Rows are points. Each copy is the shape, with its points in the same order, stretched, turned, moved and blurred by noise. Say if it was mirrored as well.

Shape (9 x 3):
[[-10  -1 -13]
 [-18 -19  11]
 [ -5  11   3]
 [ 15  26  42]
 [-11 -32  -2]
 [-12 -43   9]
 [ 14  -1 -22]
 [ -7 -14  17]
 [ -2  17 -11]]
Copy 1, 9 rows:
[[  3 -13 -10]
 [-24  -2   5]
 [  9   4   7]
 [ 20  40  31]
 [-30  -4 -13]
 [-42   1  -9]
 [ 11   3 -29]
 [-17   9   7]
 [ 21  -7  -3]]
Copy 1 is: mirrored
Copy 2:
[[  6   4  13]
 [-16 -17  14]
 [ -8  12  -2]
 [-35  12 -39]
 [  1 -29  14]
 [ -7 -40  15]
 [ 23   1  -6]
 [-16 -17   0]
 [  6  19   0]]
Copy 2 is: mirrored
Copy 3, 9 rows:
[[  0   0 -16]
 [ -3 -28   2]
 [ 20  -5 -12]
 [ 60 -13   9]
 [-18 -16   8]
 [-21 -27  18]
 [  2  23  -4]
 [  7 -21   8]
 [ 17   9 -20]]
Copy 3 is: mirrored

Shape, 8 rows:
[[ 12 -10  29]
 [-39 -34   9]
 [-30   2 -11]
 [ 19  23 -37]
 [ -1  49  11]
 [ 11 -28 -24]
 [ 12  18  33]
 [-24 -17 -39]]
Copy 1, 8 rows:
[[ 40  -7  21]
 [ -9 -45   5]
 [-11  -5 -16]
 [ 31  34 -45]
 [  8  51   6]
 [ 40 -23 -33]
 [ 31  21  27]
 [ -1 -20 -44]]
Copy 1 is: only turned
Copy 2:
[[ 21 -10  24]
 [-37 -21  18]
 [-22   9  -7]
 [ 24  11 -45]
 [ 23  48   1]
 [  3 -32 -24]
 [ 30  16  23]
 [-27 -15 -31]]
Copy 2 is: only turned
Copy 3:
[[-26  22  24]
 [-29 -36  14]
 [  7 -26  23]
 [ 41  20  10]
 [ 20  18  60]
 [  2   5 -19]
 [-13  28  47]
 [ 15 -30  -5]]
Copy 3 is: mirrored

Shape (10 x 4):
[[ -2 -35  34 -36]
 [ 28 -20   6 -12]
 [  4 -16 -18  -9]
 [ 18  -1  14 -18]
 [-31   5  27   9]
 [ -9  -1  14 -13]
 [ 29   9  13  -8]
 [ 15   6   1   3]
 [-25  38 -26   8]
 [ 60  12  10  -3]]
Copy 1 (10 x 4):
[[  3 -41  27 -26]
 [ 24 -25  -6  -2]
 [ -2 -17 -24  -8]
 [ 17  -8   5  -5]
 [-35  -8  22  13]
 [-11  -9   9  -6]
 [ 24   1   1   8]
 [  6  -1 -10  12]
 [-36  32 -25   8]
 [ 51   4  -7  18]]
Copy 1 is: only turned
Copy 2:
[[  5 -24  46 -53]
 [ 21  -7  17 -13]
 [  0 -11 -11 -20]
 [ 14  11  21 -24]
 [-40  15  28 -22]
 [-12   9  20 -31]
 [ 21  24  23  -8]
 [  3  15  11  -1]
 [-36  42 -28 -13]
 [ 44  29  21  10]]
Copy 2 is: only turned

Shape:
[[  2  15 -38  10  24  15]
 [ 32  10 -34 -16  15   9]
 [-16 -24  24 -13  -3 -16]
 [ 11 -35  17   0 -21   8]
 [  0  -6  20  11 -10 -28]
 [-15   2  41   2 -50  29]
 [ -2   4  24   1 -36  18]
 [  2  -1  16  30 -24 -20]
 [ 26  22 -21 -26  32   9]
 [ 13   2  21  34  46 -23]]
Copy 1 (10 x 6):
[[ -1   1 -42  14  18  23]
 [ 11  -7 -28  34 -11  39]
 [ -2 -25  31   0  -1 -14]
 [ 37 -41  19   0  -4   0]
 [ 21   1  24  12   5 -20]
 [ 45  -8  31 -59  -4   4]
 [ 39  -4  20 -31  -3   5]
 [ 41   8  11   8  10 -24]
 [ -9   2 -15  29  -2  49]
 [  8   6  18  46  58   1]]
Copy 1 is: mirrored
Copy 2, 10 rows:
[[ -9   1 -18  19  16  18]
 [ 22   0 -16  -2  10  -1]
 [-31 -13  38  -3  -2 -35]
 [  0 -36  45   4 -16 -17]
 [-14   5  39  25  -8 -35]
 [-20  -8  60   1 -59  11]
 [ -9  -5  44   6 -43   5]
 [-10   2  42  42 -20 -21]
 [ 12  18 -12 -16  22   2]
 [-12  18  44  33  48 -15]]
Copy 2 is: only turned

Shape (9 x 6):
[[ 18   3  -1 -28  -5   5]
 [  0  10  33  20   7  14]
 [  4 -36  10  -1 -21   5]
 [ 20 -19  26 -13  22 -12]
 [ 19  10   0  22  25   8]
 [  8  21 -30   2  21  12]
 [  2 -10 -38  11  41 -17]
 [-21  21  -9   0  -3  10]
 [ -4  32   5  12 -10 -52]]
Copy 1:
[[ 12   5   0 -30 -16  -5]
 [-19   6  26  14  -3   8]
 [  4 -24  -9   2 -34   2]
 [  6 -26  25 -10  -3 -19]
 [ 10   9   9   7  19   7]
 [ 11  17 -13 -18  24   1]
 [ 20 -14 -25  -3  43 -15]
 [-22  20 -22 -10   4   1]
 [-12  26  -5  13   3 -60]]
Copy 1 is: only turned
Copy 2:
[[ 10 -13   6 -12  -6  20]
 [-12   9  29  30 -17  18]
 [-18  12  25 -31 -16   0]
 [  8  -9  41   4  11  -2]
 [  9  23  11  27  10  26]
 [  8  13 -19  16  18  40]
 [  2  25 -11  10  49  10]
 [-25   0 -16  15  -8  24]
 [ -4  -4 -27  34 -12 -32]]
Copy 2 is: mirrored
Copy 3 (9 x 6):
[[ 12  -4  11 -33  16  17]
 [ -1  12  33  23  19  16]
 [  5 -34  10   1   0  -4]
 [ 27 -17  33  -5  36   3]
 [ 22  16   2  17  25  24]
 [  8  23 -25 -10  31  28]
 [ 24  -3 -35   6  54  -1]
 [-22  17  -8  -4  22   9]
 [  9  41  10  -8  17 -43]]
Copy 3 is: only turned
Copy 4, 9 rows:
[[ 24  -8   2 -20   3  14]
 [ 19   9  33  32   1   6]
 [ 12 -20  28  -5 -37  -7]
 [ 25 -33  37   0  16  -5]
 [ 33  -4   0  32  12 -12]
 [ 23   7 -31  10  18 -13]
 [ 10 -29 -23  17  21 -41]
 [ -6  14  -7   9  -1   6]
 [-17 -41  -6  32   9  42]]
Copy 4 is: mirrored

Shape:
[[  2   2 -15  11  10   0 -27  -5]
 [-15   5 -30  -4  16   4  -8   1]
 [  4   1   3  28 -17  16  14  -7]
 [ 10  23   4  23  45   3   0  -3]
 [  7  49   0 -24   6  -5 -16   6]
 [ 13  16 -20   8  -8  -2  -3 -10]
 [ 27  18   7   3  19   7  11  29]
 [ 22 -13  -5 -36   0   4  19   8]
 [-23 -10  29  30   9 -20   7  10]
 [ -1  19 -20 -37  17  -5  22 -25]
 [ -3  13  -1 -16 -13  13 -10  -9]]
Copy 1:
[[ 16  15 -10   2   5   3 -25   2]
 [ -2  22 -19  10  12  19  -9  15]
 [ -4   1 -12   3 -22 -15   9 -20]
 [  7  18 -21   5  42 -17  13 -19]
 [ -3  50  28   2  26   2  -3   1]
 [ 16  29  -3  18  -3  -5  -1  -6]
 [ 11  19  -2 -18  20  -6  39  -1]
 [ 18  12  14  -2   0  38  29   0]
 [-15 -39   1   2   5 -20   7  -2]
 [  0  35   7  41  25  35  15  -8]
 [ -7  24  12   3  -8  17 -12 -11]]
Copy 1 is: mirrored
Copy 2, 11 rows:
[[ 19  14 -14  13   0  10 -34   6]
 [  6  23 -20   6   4  28 -15  13]
 [  8  -1   5  31 -26   9   4 -10]
 [ 30  35  15  28  23  19 -18  -8]
 [ 24  60 -11 -11  -9   1 -16   1]
 [ 25  21 -23  18 -15   6  -3   3]
 [ 28  23  24   1  -1   4   4  14]
 [ 16  -1  -9 -31  -3  10  28   8]
 [-20   4  22  28  12 -15 -16  -6]
 [ 14  38 -35 -12  12  25  25 -12]
 [  7  19 -16  -7 -22  11  -9  -9]]
Copy 2 is: only turned

Shape, 14 rows:
[[ 23   5  45   7  26  -8   5 -24]
 [-14  15   1   5 -10   4   4 -12]
 [-11 -11   7   7  -7 -13  14   5]
 [-17 -18   0 -15  -3  -5  16   1]
 [ 11 -43  -7   1 -10 -11  13   2]
 [ -1  -2   3   9  -2 -14  21   1]
 [ 16  11  19   9  -6   8  15   2]
 [  0  15  -6 -60   5  -9  14   1]
 [-12  11  -7   5   1  -2  -9   4]
 [-17  -6  -4   0 -11  -8  -8  -6]
 [ 15  18  -8   3  -2  12  20 -11]
 [-21  -4  -6   5  -2   7   8   7]
 [-21   2  -4  10  12 -10 -23 -10]
 [  4 -11   1  -9   1  -9  10 -17]]
Copy 1 (14 x 8):
[[ 25  13  36 -18  24   7   7 -34]
 [ -7   1   1   3 -12   3  11 -13]
 [  7 -15  20  15 -11   7  -2  -7]
 [ -4 -30  12   1  -5  17  -5   0]
 [ 32 -36   6   3 -10  17 -24  -2]
 [ 14 -14  18   8  -9  -3   9  -8]
 [ 19   4  20  -7 -13  16  18 -13]
 [-21 -21  14 -43  -1   4   6  26]
 [ -1   6   0  13  -4   3   2   5]
 [ -6  -6  -2  11  -9   6 -15  -5]
 [ 15  -7  -4 -15  -9   2  26  -7]
 [ -3 -12   2  17  -7  16   7   0]
 [ -2  10  -4  19  12  -2 -11  -3]
 [ 10 -17   6 -12   2   3  -5 -11]]
Copy 1 is: only turned
Copy 2 (14 x 8):
[[ 16  -1  18   1  29   4 -16 -42]
 [ -9  19   0 -11   1   2   5 -10]
 [ 13  -1   1 -15   7  -1  -2   6]
 [  1 -18  -2 -23   9  -2  12   3]
 [ 16 -25 -10 -24  -2  21  -9   8]
 [ 19   4  -1 -11   2   4   3  -2]
 [ 13   9  21  -3  -7  12   2 -19]
 [ -7 -34  -2 -11 -10 -32  27 -33]
 [ -8   9  -4   8  -4  -2  -1  -3]
 [-11   2 -11 -14   5  -2  -9   2]
 [  7  14   0  -2 -14  19  16 -24]
 [ -4   3   1  -4   1   7  13   9]
 [-15  10 -17   9  14  -5 -15  -3]
 [  4 -11  -8 -18   8   5  -1 -16]]
Copy 2 is: mirrored
Copy 3:
[[ 11  -6   9 -29  43  -9  25 -30]
 [-17  22  -6  -3   6   3   0 -12]
 [-21 -10 -14   0 -11  -2   7  -5]
 [-22  -4 -20 -12 -15   5   8  15]
 [-10 -33 -31   0 -21  20  13  -6]
 [ -9  -6 -19   7  -4  -4  15  -5]
 [ 11   7   4   2   3   2  30 -16]
 [ 19  24 -24 -30  -9  -8   5  44]
 [-14   5  -3  13   8   6 -12   7]
 [-22   2 -13  -3  -7   8 -16  -3]
 [  4  21 -18   9  14  12  22  -4]
 [-30   6  -2   8  -8  13   9   8]
 [-23  -2  -2   4  20   9 -26  -1]
 [ -3  -7 -23 -14   6   7  10  -5]]
Copy 3 is: only turned
Copy 4:
[[ -3 -37  11  15  13  20 -13 -18]
 [ -2  10  -9  -2  -5  -1   6 -18]
 [  2  -4  12  -5  -3 -10  11   4]
 [  3   2  19 -24  -1  -5  19  -6]
 [ 24 -16  18 -28 -13  -5  15  11]
 [ -1 -11   1  -3   2  -8  12   4]
 [ -7  -7  -5   4  -7  19   1   2]
 [-20   3   0 -56  23   0  -3 -14]
 [ 11  14  -4  -3   4  -4  -2  -4]
 [ 10  11   6  -9  -3 -14   4 -13]
 [  2  -4 -24 -13   0  12   3  -7]
 [  6  15   3  -6   0   1  19  -1]
 [ 19  16   1   7  11 -15  -5 -17]
 [  8 -16   4 -20   3  -1   4 -13]]
Copy 4 is: mirrored

Shape, 13 rows:
[[ -4  -2  47  -8  26  20  22 -15 -14]
 [-21  18 -15  11  10  27  24  32 -25]
 [  7 -16 -14 -11  31   1  18  -4   3]
 [ -4   6  41  23  -7 -14  -6 -30  -9]
 [ 10  30  22 -16 -19  34  -8 -30  11]
 [  1  12  23 -25  32 -19 -30 -24  23]
 [ 28  40  18  27 -17   8 -17   9  30]
 [  3  17   2 -14  36  29  -8  35  21]
 [ 24 -16 -18  13   6   7 -15  10 -26]
 [-12  21  -9  31   3 -11 -19  21 -15]
 [-22  19  45 -10 -10 -23 -24  34  15]
 [ 38  46 -11  -5  -9   6   3  -1  -8]
 [ 18  14  15 -18   0  24  14 -16  -8]]
Copy 1, 13 rows:
[[-28  -3 -20  35  40  -6  26   7  -3]
 [ -2   5  -5  -6  39  14 -47  17 -15]
 [  6  10 -46  -6  18  -8  -2 -21   3]
 [-18 -19 -20  33 -21  -7  24  21 -29]
 [-38 -14  22  10 -11  30  23 -17  -9]
 [-22   7 -36   6 -20 -38  25 -10  17]
 [ -4  13  43  21 -41  13 -10   0 -25]
 [ -6  22  10   7  19 -11 -29 -20  20]
 [ 33 -25  -7   6   2  -1 -25 -25 -26]
 [  7  -7 -11   4 -10 -15 -37  20 -27]
 [-13  -2  21  -1 -12 -36  12  44   1]
 [-10   4  22 -12 -13  12  -8 -37 -44]
 [-22  -8   0   8  13  14  19 -20 -11]]
Copy 1 is: only turned
Copy 2 (13 x 9):
[[ 17  21  -2   7  30  27 -29  33  19]
 [-26  -2  20 -26 -22  14  13  37 -26]
 [ -7  -9  21  -7  25   9  14  10  25]
 [ 30  22 -15  29  10   8 -19  -1  -8]
 [ 48  26  12 -12  -9  47 -25 -25   6]
 [ 51  27  18 -18  40 -10 -13 -30  -1]
 [ 33  13  50   6 -23  17 -39 -38 -31]
 [ -5  10  49 -39  22   6 -26  -5 -15]
 [ -8 -40  11   0  24  28   4   4 -13]
 [ -2  -4  22 -10  -5  -8  11   1 -59]
 [ 37  12  23 -25 -11 -49 -44  -5 -40]
 [ 54 -13  47 -15 -16  37  10  -4 -15]
 [ 31   5  15 -16  12  37 -13   5  11]]
Copy 2 is: mirrored
Copy 3, 13 rows:
[[ -8 -15   0 -15  25   6   3   4 -58]
 [-16   3  12 -42  37  17  22   6  -9]
 [ 26 -26   2 -17  -2  -4   5 -22 -20]
 [-41  -2 -27  17   6 -26 -11  -3 -31]
 [ -4  37   4  30  34  11 -16  -6 -19]
 [  3  -6   4  -4  -3 -30 -47 -15 -31]
 [ -9  43 -35  14  36 -12 -36  25  10]
 [ 21   0   5 -34  27  17 -31  19 -11]
 [  1  -4 -25 -10 -29  14  10   2  -8]
 [-38   4 -17 -29   5 -13  -4   5   6]
 [-21  -9   9 -13  17 -27 -47  60  -8]
 [ 14  58  -5  -5  21 -10   0  -5  -8]
 [ 11  20   7   4  24   7   5  -1 -32]]
Copy 3 is: only turned
